Each row of a before or after table is a point. One or more steps were done to the points. Then noise was added and the rows were shuffled. The steps act on how far a point lies along the listed directions, d1 being the first. Name the steps. A step turns or swaps two directions, mirrors them in a line or flattens them onto one, adds a multiple of one to another, or multiplies one. Angles are multiples of 10 degrees, from the lower direction toward the higher: turns from -170 to 170, lines from 10 to 170 but not 90. Use the fewest steps. Two steps may share a direction if one is a turn and the other turns, adds or multiplies; they go together, in the order done. Otherwise the lowest direction goes first.
(in the rows, 128 means zero)

Directions:
(1): [165 170]
(2): [170  91]
Before (11 x 2)
[[191 162]
 [114 177]
 [216 169]
 [ 76 141]
 [ 63 136]
 [ 76 108]
 [150 108]
 [146 112]
 [108 129]
 [112 124]
 [198 101]]
After (11 x 2)
[[154 182]
 [ 72  85]
 [102  35]
 [127 143]
 [177 163]
 [113  54]
 [ 99 122]
 [106 126]
 [184 176]
 [143 147]
 [178 109]]
Steps: turn d1 and d2 by 130 degrees

Directions:
(1): [104 166 174  81]
(2): [166 110 190 155]
(3): [189 127 111  80]
(4): [152 196 118 161]
Before (8 x 4)
[[ 98 135 132 129]
 [ 85 140 111 132]
 [ 87 119 141 125]
 [122  91 155 106]
 [100 124 118 142]
 [132 111 158  89]
 [135 178 147 123]
 [128 167 155 130]]
After (8 x 4)
[[157 219 105 204]
 [126  51 106 110]
 [ 84  43 149 115]
 [137 111 104 115]
 [137 114  72 137]
 [134 109 101 130]
 [ 93   7 166  83]
 [167 193 113 183]]
Steps: add -0.7 times d2 to d1; turn d1 and d3 by -150 degrees; multiply d4 by 3

Directions:
(1): [121 103 129 187 158  64 131 188]
(2): [120  80 100 114  74  76  75  96]
(3): [ 93 180 145 115 148 130  43 153]
(4): [ 78  88 180  61 140 113 153 147]
(5): [186  75 173 134 171 152  85 112]
Before (13 x 8)
[[167  85 125 133 128 131 142 131]
 [ 88 129 141  99 133 134 133 163]
 [201 116 124 196 148 131  98 158]
 [132 146  83 130  85 120 190 122]
 [ 97 186 114 116 127 139 114 119]
 [154 149 128 216 145 152  95 133]
 [102 176  96 123  78 104  67 129]
 [ 99 122  89 103  70 133 124  89]
 [ 94 120  97  92 121  91  88 125]
 [128 100 158 101 136 146 129  81]
 [ 84 119 107 155  85  48 107 165]
 [144 103 138 117 145 126  51 113]
 [146 106 170 129 197 155 147 139]]
After (13 x 8)
[[ 75 168 129  97 106 128 115 101]
 [117  93  92 105  74 133 113  75]
 [189  99 141 126 141 149 109 120]
 [136 137  98 127 113 145 193  98]
 [185   3 147 176 119  72  93 120]
 [121 100 138 116 133 149 166 149]
 [125 130 133 117 132 129  78 156]
 [152 155 126 172 151 123  84 183]
 [ 79 150  76 105  85  87 115 128]
 [ 93 184 154 125 191 143 135 172]
 [128 155 121 205 134 142 126 145]
 [156  89  87 133  56  97 162  89]
 [130  83  90  99 101  91 133 101]]
Steps: turn d3 and d5 by -130 degrees; add 1 times d1 to d5; multiply d2 by 1.3; multiply d4 by 0.7

Directions:
(1): [116  93  99 163 125  33 186 149 158 110 123]
(2): [142 192 175 162  84 129 151 104 197 161  95]
(3): [ 66 120 167 109 172 120 110 105 193 122 196]
Before (8 x 11)
[[134 144 154 111 126 174 112 116  96 137 130]
 [122 107 135 125 148 143 113 127 128 123 141]
 [138 128 132 135 130 124 133 128 133 129 131]
 [126 131 137 110 144 140 113 135 126 121 146]
 [115 124 113 139 118 126 142 131 120 122 127]
 [126 128 114 139 137 112 117 131 110 113 112]
 [120 125 136 125 132 118 134 124 142 126 146]
 [134 195 191 161  69  96 168  98 224 173  99]]
After (8 x 11)
[[136 130 134 133 131 127 131 125 136 130 134]
 [102 125 125 130 128 135 130 124 128 122 143]
 [153 139 135 124 111 160 129 128  79 136 106]
 [139  99 114 137 134 128 129 140 109 119 119]
 [111 128 127 127 150 124 103 123 121 115 132]
 [146 123 114 122 129 122 131 148 105 118 121]
 [140 218 208 174  52  95 177  90 248 185  86]
 [130 123 124 134 122 109 145 130 134 125 131]]
Steps: mirror d1 and d3 in the line at 30 degrees; multiply d2 by 1.3

Directions:
(1): [105 105 161 131  90  81 152  90 190  89 127 163 103  43]
(2): [144 162 172 162 162 162 107 136 115 125  97  72  34  86]
(3): [215 113 160 204  79  93  96 119 144 120 129  96 162 152]
(4): [177 143 112 124 111  67 145 132  46 138 132 197  69 130]
(5): [159 191  81  97  89 128 171  65 145 182  90  85 136 109]
Before (14 x 14)
[[109 119 141 114 173 111 109 155  88  85 116 176  55 118]
 [214 125 137 147  96  91 114 140  69 134 145 105 103 171]
 [145  81 159 146 149  79 110 158 106  69 143 206  69 109]
 [123 119  67  74  92  78 175 112  92 176 122 217 171 142]
 [168 135 162 163  95 120 127 112 170 118 126  94 153 131]
 [ 85  99 143 125 136 145 121 162 139  90 161 147 164 133]
 [105  70 122 131 122  67 134 129 123  99 163 222 194 144]
 [112  74 112 140  92  53 151 161 104  82 178 227 175 153]
 [ 49  90  92  44 149 138 162 114 145 123 133 165 184 145]
 [159 135 166 176 107 155  79 119 187 107 119  79 143 120]
 [ 94 102 110 124 135 140 129 106 191  99 161 152 204 162]
 [171  99 168 172 110  82  94 173 117  96 170 143 127 155]
 [139 118  74 109 116  90 162 112  77 125 155 216 155 154]
 [128 109 149 132 142 136 107 146 148 137 129 120 137 149]]
After (14 x 14)
[[166 172 145 172 155 153 125 116  97 119 105  95  44  93]
 [128  94 186 161 153 125  83 191 129  85 168 129 106 137]
 [187 146 109 145 121  69 137 111  70 116 146 214  79 148]
 [ 69  97 169 115 189 214  86 177 153  96 149  45 131 150]
 [134 106 139 130 133 124 110 141 141 138 131 136 144 159]
 [196 136 170 193 130  52 114 129  49 105 121 176  29  91]
 [ 98 116 140  94 140 112 147 155 108  99 159 195 109 129]
 [169 122 151 167 117 116  89 115 173  98  94  77 146 127]
 [193 140 180 207 116  74 123 162  54  88 118 147   8  90]
 [220 149 116 116  84  61 152  74  77 155  94 140  86 132]
 [185 128 138 160  86  85 127 135  97 110 149 151 130 136]
 [194  99 184 191 127  86  93 133 147  77 118 138  78 101]
 [ 85  97 117  96 126 123 109 156 129  99 163 220 156 147]
 [158 179 145 142 142 133 140 120  79 176  65 110  19  75]]
Steps: turn d2 and d4 by -120 degrees; add 1.5 times d1 to d4; mirror d3 and d5 in the line at 120 degrees
